Rows are points. Each copy is the shape, with its points in the same order, stretched, turned, moved and blurred by noise. Say if it was mirrored as well.
In the rows, zero is written as 128.

Shape (8 x 2)
[[102 119]
 [100  93]
 [113  92]
 [114 173]
 [109 113]
 [223 145]
 [103  91]
 [124 102]]
Copy 1 (8 x 2)
[[157  90]
 [140  71]
 [127  73]
 [181 135]
 [142  89]
 [ 68 182]
 [140  74]
 [125  91]]
Copy 1 is: mirrored
Copy 2 (8 x 2)
[[115 141]
 [101 159]
 [111 169]
 [151  92]
 [125 153]
 [235 163]
 [103 170]
 [130 167]]
Copy 2 is: mirrored
Copy 3 (8 x 2)
[[120 120]
 [142  97]
 [152 110]
 [ 82 164]
 [128 117]
 [174 219]
 [143  93]
 [150 118]]
Copy 3 is: only turned
Copy 4 (8 x 2)
[[ 99 146]
 [ 82 123]
 [ 94 118]
 [132 186]
 [107 136]
 [214 114]
 [ 88 120]
 [115 120]]
Copy 4 is: only turned

Shape (9 x 3)
[[134 125 199]
 [125 125 130]
 [141 210 107]
 [159 115 133]
 [151  58 199]
 [121 118  72]
 [164 124 153]
 [137 128 135]
 [121 142  83]]
Copy 1 (9 x 3)
[[111 142 221]
 [113 120 145]
 [175 169 101]
 [ 82 146 145]
 [ 43 122 232]
 [108  99  83]
 [ 89 158 166]
 [109 131 147]
 [127 113  89]]
Copy 1 is: mirrored
Copy 2 (9 x 3)
[[ 92 140 192]
 [118 135 128]
 [ 39 134 102]
 [115  88 142]
 [148  93 211]
 [139 111  85]
 [ 93  91 158]
 [109 120 135]
 [117 121  81]]
Copy 2 is: mirrored
Copy 3 (9 x 3)
[[110  62 154]
 [130 120 126]
 [140 169 183]
 [160 105 133]
 [135  33 114]
 [151 168  98]
 [153  93 147]
 [137 115 133]
 [142 166 119]]
Copy 3 is: only turned

Shape (10 x 6)
[[142 144 115 108 192 133]
 [145 151 193 122 114  95]
 [215 144 102 214 134 104]
 [125 128 165 132 115 192]
 [109  72 133 158 121 216]
 [116 118 109  93 116  55]
 [ 95 120 106 157 149 126]
 [126 113 187 177 158  94]
 [140 150 109 182  92 142]
 [ 89 118 124 113 138 120]]
Copy 1 (10 x 6)
[[166 135 118  97 194 154]
 [ 94  80 100  76 124  98]
 [152  99  33 181 112 130]
 [120 106 154 103  97 193]
 [147  77 187 144  97 228]
 [126  95 145 118 184  51]
 [113  97 144 146 177 158]
 [ 95  32  92  94 155 146]
 [102 120 115 175 100 143]
 [115 102 165 110 178 132]]
Copy 1 is: mirrored
Copy 2 (10 x 6)
[[142 175 103 143 153 110]
 [120 130 172 128 101  52]
 [236 179 168 127  78 116]
 [134 111 134 189 103 133]
 [176  78 116 191 120 186]
 [119 130 125  52 117  84]
 [151 137 143 119 146 157]
 [166 124 189 134 158  89]
 [167 142 161 131  70 152]
 [116 123 124 114 141 128]]
Copy 2 is: mirrored
Copy 3 (10 x 6)
[[158 138 111  97 199 128]
 [157 179 183 147 116 122]
 [178  81  80 191  95  76]
 [115 111 163 162 144 200]
 [ 77  49 146 145 151 174]
 [130 162 142  71 104  72]
 [ 94 111 112 138 153  98]
 [123 130 178 166 151  73]
 [115 114  91 167 104 134]
 [ 93 141 140  95 141 118]]
Copy 3 is: only turned
Copy 4 (10 x 6)
[[124 139  90  99 178 106]
 [151  83 153 101 115  64]
 [180 158  83 191  97  51]
 [147 132 162 118 150 138]
 [154 131 161 179 187 181]
 [105  65  70 108 100 100]
 [ 98 123 110 166 155 112]
 [135  90 139 154 154  56]
 [135 158 134 166  87 112]
 [ 97  93 112 130 147 127]]
Copy 4 is: only turned
